Each row of a before or after table is a point. The points were changed in one or more steps. Then noise was added and the rows were shuffled. The steps act on columns, c1 being the first. What was done? A step turns or swaps two columns, mirrors them in a line or flattens them onto one, adds a multiple of one to another, or multiplies or shifts one. Angles are multiples of 10 degrees, from the lower column toward the higher: turns from -170 to 170, lines from 10 to 170 but not 90. Use the fewest steps. Two steps may share a column if one is a turn and the other turns, adds or multiplies; they go together, in the order done. Otherwise the lowest column goes first.
(in the rows, 128 means zero)

Before (11 x 3):
[[143 123  86]
 [110 123 153]
 [127 131 163]
 [ 93 139  95]
 [135 130  99]
 [114 144  95]
 [161 113 105]
 [ 88  87 122]
 [142 149 142]
 [120 113 139]
 [109 123 115]]
After, 11 rows:
[[124 131 162]
 [ 86 144  95]
 [148 130  98]
 [  7  87 122]
 [ 74 123 152]
 [ 24 139  96]
 [104 113 139]
 [227 113 104]
 [173 123  86]
 [ 71 123 115]
 [170 149 142]]
Steps: multiply c1 by 3

Before:
[[142 115  99 167 178 155 122 164]
 [146 143  75 177 155  69 174  61]
 [186  62 154 146  39  86 146 131]
 [122 123 198 112  84 104 109 147]
 [122 144 219  99 159  75 133  65]
 [145 101 154  68 142 116 185  77]
 [156 135 123  51 171 128  94 114]
 [141 156 135 109 167  71  80 111]
 [128 166 177  81 188  80  47  63]
 [123  97 165 100 144  68 175 142]
 [178 154 170 147  68  91 160 132]
 [119 134 134 150  66  94 149 110]]
After (12 x 8):
[[186 147 152  80  40 105 178 134]
 [153 174 120 194 171 148 127 115]
 [120 152 197 141  81 125 125 150]
 [147 115 149 167 140 140 204  75]
 [141 124 100  90 177 172 115 165]
 [119 118 165 137 145  91 192 142]
 [120 127 218 161 158  98 133  65]
 [141 157 139 158 166  92  87 111]
 [128 183 178 186 188  98  70  64]
 [178  81 171 121  71 112 125 136]
 [145  68  77  93 157  90 126  64]
 [123 103 131 109  67 111 125 108]]
Steps: turn c2 and c4 by 150 degrees; turn c2 and c7 by 50 degrees; shift c6 by 20

Before:
[[114 119 154 176  94 138  97 207 149 135 102 145]
 [189 121  92 171 208 142 157  57  99 123 142 166]
 [107 105 197 100 117 112  49 171 157 190  76 129]
 [ 51 100 128 108 140 139 110 132 175 143  68 156]
 [191 148 127 160 141  33 202 141 143  85 119 148]
 [175 119 142 132 151  79  99 163 172  42  82 120]
 [101  72 143 125  75 108  53 137 196 150 100  84]
 [ 92 159 219 137  97 120 103 180 193 111 106  83]
 [113 107  73 100 198 175 166 159 169 185  72 101]
 [166 107  86 108 156 132 177  96  67  96  97 125]
 [124 141 135  69  87 134  84 171 206 128 109 135]
 [134 169  63 156 191  97 136 117  85 130 119 130]]
After:
[[ 98 121 173 113 172 170  60 162 215  63 148 183]
 [126 128 129 103 112 131 186 188 212 135 145 142]
 [132 141 141 107 123 140 172 182 159 151 160 139]
 [200 100 120 155 175 142  64  49 110  95 108 125]
 [ 71 122 126 110 101 121 164 161 181 213 127 153]
 [111 125 205 108 163 112 202 173 143 189 163 168]
 [ 80 173 153 126 157 108 221 135 175 138 128 162]
 [ 86 141 139 127 162 134 142 135 183 124 220 148]
 [156 117  44 116 158  83 144 158 129 159 117 188]
 [132  62 116 136 140 102  94 103  51  60 132 140]
 [189 126  87 125  94  37  54 130  50 134 119 150]
 [158 146  83 137 140 135  69 108  73  92 122 166]]
Steps: turn c1 and c12 by -40 degrees; turn c11 and c12 by -120 degrees; turn c5 and c7 by -150 degrees; turn c2 and c5 by -140 degrees; mirror c3 and c10 in the line at 40 degrees; flatten c4 and c8 onto the line at 110 degrees; add 1 times c6 to c9

Before (11 x 20):
[[ 42 133 116 101 249  74 129 117 128 109 125 119 126 103 118 133  72 127
  120  60]
 [ 88 132 167 132 136 164 171 105 155 118 158 142 126 119 106 170 136 157
   84 158]
 [131 138 153 155 170 102 154 119 123 165 140 143 135 147  99 120 113 101
  109  92]
 [ 91  97 162 115 117 130 121 143 132 130 105 117 152  90 157 173 131 150
  183 126]
 [136 109  86  72 113 106 146 127  66 129  56 142  84  66 123 157 142 131
   55 133]
 [ 80 132 120 116 158 138 149 175  95  94 140 143 102 132  69 129 142  78
  107 192]
 [ 92 137 118 139 163  95 159  75 120 156  41 104 140 144 161 130 154 157
   92 100]
 [104 127 140 107 117 127 117  74 124 178  88 157 141 111 171 152 114 128
  121 169]
 [ 79  89 116 110 164 141 143 151 119 129 126 122 153 151 143 139 135 116
  114 167]
 [124 133 202  87 144 122  99 139  92 176 117 125  81 137 163 119 108 119
   99 150]
 [154 140 159 130 141 104 131  50 111 213 117 104 162 134 131 143 107 145
  150 135]]
After:
[[ 83 148 188 119 116 139 134 122  93 184 135 146 165 113 128 128 154  79
  127 191]
 [124 105  83  84 128 118 111 176  91 115 120 121 188 102 195 119 119 116
  115 151]
 [155 136 121 131 126 103 117 164 112  16 127 102  86 107 157 145 117 144
  136 135]
 [ 77 120 115 110 129 140 169 138 118 148 128 124 128  94 116 138 157 115
  160 165]
 [ 94 157  97 140 125  96 138 126 117  69  53  77 158 111 114 130 171 156
  165  98]
 [136 134 142  72  82 108 154 129  67 126  58 117 227 173  89 160 119 133
  156 133]
 [ 93 104  93 112 102 133 151 138 132 142 111 108  59 154 155 176 115 152
  101 128]
 [132 156 153 155 124 101 131 156 122 104 135 149 143  81 159 119 138 101
  151  94]
 [ 90 166 147 130 114 166 147 108 157 114 153 149 173 131 169 168 132 156
  162 158]
 [104 119  84 107 117 127 126 145 126  59  79 142 125 136 134 152 105 130
  146 169]
 [ 42 133 141 103  47  73 121 107 130 129 127 120 138  22 120 130 128 126
  134  57]]
Steps: turn c2 and c7 by -60 degrees; turn c3 and c15 by 100 degrees; turn c5 and c14 by -120 degrees; turn c14 and c17 by -30 degrees; mirror c8 and c10 in the line at 30 degrees; turn c11 and c12 by 20 degrees; multiply c19 by 1.3; turn c13 and c19 by 130 degrees
